Each row of a before or after table is a point. One or more steps were done to the points. Then noise was added and the rows were shuffled. The steps act on columns, c1 being the first. Name the steps. A step turns or swaps two columns, mirrors them in a line or flattens them onto one, adds a multiple of one to another, or multiplies or shifts one. Angles are multiples of 10 degrees, from the lower column toward the higher: turns from -170 to 170, lines from 10 to 170 but not 90. Use the fewest steps. Two steps may share a column if one is a turn and the other turns, adds or multiplies; they go together, in the order done. Otherwise the lowest column goes first.

Before (8 x 2)
[[ 7.6 -5.1]
 [-7.7  5.3]
 [ 2.6 -4.2]
 [ 0.8  0.3]
 [ 0.4 -3.3]
 [-0.8  2.6]
 [ 6.9 -2.5]
 [-1.2 -2.0]]
After (8 x 2)
[[-1.0  0.6]
 [-2.2 -2.3]
 [-0.8 -9.3]
 [ 2.8  2.1]
 [ 2.2  0.2]
 [-1.4  6.9]
 [ 0.6  9.3]
 [ 2.8  4.2]]
Steps: turn c1 and c2 by 120 degrees

Before (14 x 6)
[[  3.9   6.4  -5.5  -1.1  -5.0   5.1]
 [ -0.5  -4.1   0.0  -0.3   6.2   0.5]
 [ -3.2  -4.8  -3.5  -0.7   7.2   0.4]
 [  7.1  -6.9   0.2  -7.0   0.9  -2.6]
 [  1.6   0.9  -1.7   0.5   7.3  -1.4]
 [  7.1  -2.8   2.8  -2.5   2.1   0.6]
 [  1.5 -10.8   0.8  -0.1   1.4   3.2]
 [  1.9  -4.2  -0.1   0.7   2.9   5.8]
 [  4.3   3.0  -2.7  -4.6  -6.3   7.2]
 [ -2.2  -3.2  -0.3   2.1  -1.3  -0.2]
 [  4.0   9.9  -0.3  -3.5  -4.6  11.2]
 [  2.5  -7.9  -4.3   0.4  -0.3   2.8]
 [ -1.1  -4.2   1.4   2.8   3.0  -2.6]
 [ -1.9   8.3  -1.7  -6.1  -6.0   7.2]]
After (14 x 6)
[[ -0.7 -13.4   0.3  -1.5  17.4  -1.1]
 [ -1.4   0.3  -2.6   0.3  -5.3   0.1]
 [  1.8  16.5   5.0  -1.5  -3.3  10.9]
 [  2.8  -6.8   9.5  -1.8  -2.4  -2.8]
 [ -3.7  14.6   3.8  -4.2  -7.0   5.1]
 [ -2.2  18.2   4.6   3.9  -8.3   6.5]
 [  0.8  -9.1   0.3  -1.6   3.7   6.1]
 [  1.7  -9.0  -3.1   0.0   4.4  -2.8]
 [  5.3  -6.3   5.2  -3.5   3.4   0.5]
 [ -1.1  14.9   6.3  -1.8 -13.0   7.3]
 [  1.5 -10.6   0.7  -0.4  -4.1   3.6]
 [ -2.5  -5.3   1.4  -4.0  -5.6   2.6]
 [  0.2 -15.6   0.2   0.4  12.1   0.1]
 [ -3.9 -17.2  -0.4   2.7  14.0   1.0]]
Steps: turn c1 and c3 by -70 degrees; turn c3 and c4 by 120 degrees; multiply c5 by 3; turn c2 and c5 by 40 degrees

Before (8 x 11)
[[ -5.3 -11.9  -2.1  -1.7  -7.8  -2.6   5.9   4.7   1.6  -2.0  -4.4]
 [ -7.2  -4.3   4.1  -8.1  -8.0  -1.8   1.5   1.0   4.3   0.3  -1.6]
 [  4.3  -0.3   6.5   3.5   1.6   1.1   1.5   1.8   4.9  -2.3   1.4]
 [  4.8   1.1  -4.5   3.5  -7.7   8.3   6.0  -5.4   2.8   4.8   1.0]
 [ -0.7   0.2  -4.9   3.0  -4.8  -0.2   0.1  -7.1   2.5  -1.9   2.0]
 [  3.1   0.3  -5.7   5.0  -4.8  -3.7  -9.0   6.0   4.7  -7.4   1.4]
 [ -9.8   0.3  -2.0  -1.0  -1.7  -3.6   5.2   4.1   4.8   4.9   3.4]
 [  0.9   0.9  -4.6   2.7  -3.4  -1.1   4.2   3.8  -5.1  -1.4   0.8]]
After (8 x 11)
[[ -6.8  -4.0  -5.0 -10.2 -10.6   1.8  -0.3  -0.3   3.5   0.4   0.8]
 [  0.3   1.3   2.4   1.9  -2.2   0.6  -5.4   3.1  -6.1  -4.3  -1.7]
 [  3.0  -0.4   9.0   3.1  -1.2   2.4   6.5   6.2   4.3 -14.6  -3.3]
 [  4.2   1.8   2.7  10.5  -7.7  -7.4  -7.2  -5.6   3.2   9.4   3.3]
 [ -5.2 -10.9  -0.7  -5.4  -7.9   4.2  -6.9   5.1   2.0  -3.5   2.4]
 [  4.1   0.0  -6.6   5.0  -1.9  -1.3   1.6   2.5   5.6  -4.3  -0.5]
 [ -9.5   0.5  -0.6  -2.3  -2.2   0.9  -6.1   4.2   5.0   9.7  -4.7]
 [ -1.1   0.7   4.6   4.0  -2.5  -1.1  -1.9  -6.8   3.1  -3.5  -1.1]]
Steps: turn c3 and c7 by 160 degrees; add 0.5 times c3 to c5; turn c6 and c11 by 150 degrees; add -1 times c6 to c4; multiply c10 by 2

Before (9 x 18)
[[ 0.8  0.6 -5.9 -4.3 -2.2 10.0  2.1 -4.0 -0.2 -6.1  0.3 -2.2  3.4 -4.4
   0.9  2.2  0.0  0.3]
 [ 2.9  3.1 -5.4  1.0  7.8  2.0 -0.1 -0.6 -2.3  4.0  2.0 -1.4  4.4 -6.5
   0.7  0.3 -0.2  7.0]
 [ 4.2 -5.5  5.6 -1.9  1.5  5.6 -8.5 -0.8  6.5  9.5  1.4 -0.7  0.0  4.2
   2.7 -0.5  1.4 -1.5]
 [ 6.4 -2.7 -0.7  7.7  3.7 -0.1  6.4 -1.1 -7.6 -4.5 -1.8  0.0  1.0 -4.1
   0.2  3.8  8.0 -1.9]
 [-2.4  0.3 -2.9 -2.9  0.7 -4.8  2.8  0.5 -2.7 -0.8 -2.6 -8.6 -1.2  1.1
   2.5  6.3 -1.1  1.3]
 [ 0.9 -2.5 -1.5 -6.7  0.0 -3.3 -1.6  1.6 -3.6  0.2  0.5 11.5  2.5  9.0
   1.8  2.3 -6.0 -2.1]
 [ 3.4  4.4  5.4 -0.4  0.2  3.0 -2.3 -4.2 -2.7  3.0  0.8 -2.5  1.6  4.3
  -9.4  4.7  1.3  1.1]
 [ 5.5 -2.4  0.3  8.2  6.6  0.4 -2.8 -9.9  6.1  4.8  2.9 -7.0 -2.2 -3.8
  -1.8  0.6 -2.5  1.5]
 [ 4.8  0.7 -5.5 -2.7 -5.3  1.1 -6.4  3.7 -9.4 -1.4 -3.0 -6.6 -0.9  7.7
   7.6 -4.7  0.3  1.4]]
After (9 x 18)
[[  6.5  -2.7   6.3   8.0   3.2   0.4  10.1  -0.6  -7.9   6.6   2.1  -0.2
    1.1  -4.0   0.2   0.2   0.4   2.9]
 [  4.5   1.1   5.8  -2.3  -0.2   0.9  -4.1   3.9  -9.5  -1.5  -6.0  -6.5
   -0.9   7.7   7.5   0.2   5.5   6.7]
 [ -2.3  -0.1   3.5  -2.5   2.6  -4.8   1.0   0.5  -3.0  -0.9  -0.4  -8.5
   -1.4   1.1   2.1   0.0  -2.5   5.9]
 [  4.1  -5.7 -16.8  -2.1  -0.5   5.7  -4.4  -0.6   6.6 -10.6   2.2  -0.9
    0.0   4.4   2.6  -0.2   6.9   3.6]
 [  2.4   3.2  -1.0   0.9   2.6   2.0  -0.4  -0.6  -2.2  -9.6   8.2  -1.5
    4.6  -6.1   0.2  -0.4   0.2  11.8]
 [  5.3  -2.3  -6.7   7.9   0.6  -0.1  -3.7  -9.9   6.4  -7.3   6.9  -7.6
   -2.3  -3.7  -1.6  -0.2   0.6   6.4]
 [  3.5   4.2  -8.1  -0.5  -0.4   3.1  -0.7  -4.1  -2.6  -1.2   0.6  -2.6
    1.4   4.0  -9.2   0.1   2.8   6.2]
 [  1.0   0.2  12.3  -3.9  -1.7   9.8   1.3  -4.2  -0.4   5.6  -2.1  -2.1
    3.1  -4.9   1.2   0.0  -1.3   5.5]
 [  0.8  -2.2   0.9  -6.2  -0.4  -3.5  -5.4   2.0  -3.6  -1.6  -0.1  12.3
    2.6   8.5   1.9   0.0  -2.4   3.1]]
Steps: multiply c10 by 2; turn c3 and c10 by 140 degrees; turn c5 and c11 by 60 degrees; turn c7 and c17 by -50 degrees; multiply c16 by 0; shift c18 by 5.0

Before (9 x 32)
[[  5.6  -1.3   2.7  -7.0  -2.5   5.7  -1.1   0.8   0.8  -2.0   2.8  -2.0
   -3.3   3.5   3.1   0.9  -1.9   0.0  -3.4  -2.0  -0.7  -5.8  -1.8   1.8
    3.7  -0.7  -1.6  -1.2   2.0   4.7   0.9   3.9]
 [ -3.9   4.0  10.8  -0.5  -8.5  -1.3  -3.0   0.2  -7.0  -0.1  -4.3  -0.5
   -5.6  -3.7  -3.4  -2.9   1.1  -0.6   2.2   0.1  -1.2   0.4   5.5   3.9
   -8.9   2.0   2.4 -10.1  -2.5  -0.3  -4.3  -1.9]
 [  4.8  -4.0   2.1  -1.5   3.9   2.2  -5.9   1.5  -5.7   1.9   2.1  -0.3
   -5.9   2.4   4.0  -2.4   0.3   2.1  -0.4  -3.2  -3.5  -3.9   0.3  -2.2
    1.8  -3.7  -6.8  -1.8  -4.7   1.1   6.1  -1.9]
 [  6.1  -2.7  -3.1  -4.5   5.2   5.9   4.1   2.7   0.4   3.0   4.3   3.1
   -2.3   7.0   1.6   4.4  -0.7   2.7  -7.1   0.6   8.0  -4.6  -0.3  -6.8
    1.7  -0.8  -2.8   1.1  -3.2  -2.7   5.5   6.9]
 [ -0.2  -3.7  -2.9   2.6   2.1  -2.5   3.9  -5.6   0.6  -1.4  -4.5   6.1
    5.4  -3.1   0.6   2.3  -2.0  -0.4  -4.1   0.6   7.7   5.8   5.8   3.1
   -3.4   1.2   4.2  -8.9   6.4  -4.2  -8.5   2.2]
 [ -7.2   4.9  -0.5   2.9  -2.4  -5.1  -2.3  -1.2  -1.9  -4.3  -2.0  -2.0
    4.2  -2.0  -6.6  -4.6   1.2   1.4   1.2  -1.4   0.5   4.3   7.3   3.9
  -10.5   7.1   6.0  -6.5   6.3  -8.6  -7.8   0.6]
 [  3.4  -2.8   8.0  -1.4   4.2   8.6   5.4  -2.9   2.7   5.9   3.4   7.7
    1.2   9.2   5.6   4.3   1.8  -5.6  -3.2   9.8  -6.1   3.1  -3.1  -1.3
    2.7  -3.1  -2.4  -3.4   6.6   2.6  -4.1   1.2]
 [ -1.5  -1.7   2.1  -1.6   0.5  -4.3   1.7  -6.5  -8.9   1.4  -3.3  -1.8
    4.6  -0.9  -2.7  -0.1   0.7  -2.5   0.4   2.1   7.5   7.2   4.8   6.2
   -3.9   9.8   4.5  -5.8   3.0  -2.9  -7.9  -6.7]
 [  3.4  -7.5   3.1  -2.0   0.3   6.5   2.0   5.0   1.0   2.6   0.4  -5.0
   -5.2   4.2   3.7  -2.4  -5.3   0.7  -2.2   1.4   2.6   0.1  -5.7  -1.6
    4.2  -1.7  -4.0  -0.5  -3.4  -0.2   0.1   2.5]]
After (9 x 32)
[[ -3.6   4.2  10.9  -0.5   7.9  -1.5  -3.3   0.3  -7.3   0.7  -4.6  -0.1
   -5.5   2.7  -3.3  -3.0   1.0  -0.3   1.1   0.3  -3.0   0.0   5.6   4.2
   -2.0   1.3   3.3 -10.9  -4.6  -0.3  -4.2  -4.9]
 [  6.5  -1.1   2.8  -7.6   2.2   5.9  -0.9   0.6   0.3  -3.1   2.6  -1.8
   -3.4  -2.3   3.1   1.1  -1.1   0.4   0.3  -2.0  -2.1  -5.8  -1.4   1.7
    9.7  -1.2  -0.7  -1.1   5.2   5.1   0.4   2.8]
 [  4.7  -3.9   2.2  -1.2   1.2   2.4   6.7   1.2  -5.8   1.7   2.5  -0.1
   -6.3  -3.1   3.3  -2.4  -0.6   2.2   4.2  -3.1  -9.1  -3.6   0.5  -1.5
    7.5  -3.5  -6.9  -2.5  -1.3   0.9   5.9   5.0]
 [ -6.9   4.6  -1.2   3.1   3.5  -5.6   0.1  -1.5  -1.3  -3.1  -2.0  -1.5
    4.3   3.2  -6.2  -4.3   3.3   0.9  -6.6  -0.7   1.6   4.4   7.0   4.3
   -4.5   7.1   5.8  -6.3   1.7  -8.1  -7.9   1.3]
 [ -0.5  -3.9  -3.0   3.1  -4.4  -2.2  -1.2  -5.2   0.4  -2.5  -4.8   6.0
    6.0   5.6   0.0   2.8  -0.6   0.3  -3.2   0.7  18.9   7.0   6.0   3.9
    3.1   1.2   4.2  -7.1   5.1  -3.9  -9.2   0.7]
 [  3.5  -7.5   3.3  -2.3  -1.6   7.0  -1.2   5.6   0.2  -1.8  -0.1  -4.9
   -5.3  -4.8   3.2  -3.0  -5.9   1.2   3.9   1.0   6.6   0.5  -5.5  -1.4
   10.0  -1.5  -4.0   2.2   1.9   0.3  -0.1   1.5]
 [  3.4  -3.1   8.6  -1.0  -7.3   8.6  -1.7  -2.1   2.7   5.8   3.3   7.7
    1.0  -7.1   5.4   4.7  -1.9  -5.6  -4.1  10.0 -15.0   2.9  -2.4  -1.7
    8.5  -3.1  -2.6  -4.1   9.1   2.8  -4.4  -0.2]
 [  5.9  -2.3  -2.8  -4.2  -7.1   5.8   0.2   3.0   0.6   1.4   4.0   3.2
   -2.7  -5.3   1.5   4.3  -2.0   2.8   5.9   0.2  19.5  -4.5   0.0  -6.8
    7.7   0.0  -3.1   1.1   6.4  -3.0   6.3   7.2]
 [ -1.7  -1.8   2.0  -1.2  -0.8  -3.8  -1.5  -6.8  -9.6   0.8  -3.4  -2.3
    4.8   0.9  -2.4  -0.6  -0.5  -2.3  -3.4   1.5  18.1   7.3   4.9   6.0
    1.8   9.8   4.6  -6.0   0.6  -3.4  -8.1  -7.8]]
Steps: turn c5 and c7 by 140 degrees; add 1 times c7 to c32; add -0.5 times c17 to c28; turn c10 and c17 by -40 degrees; turn c19 and c29 by 120 degrees; turn c14 and c29 by 160 degrees; multiply c21 by 2.5; shift c25 by 6.0
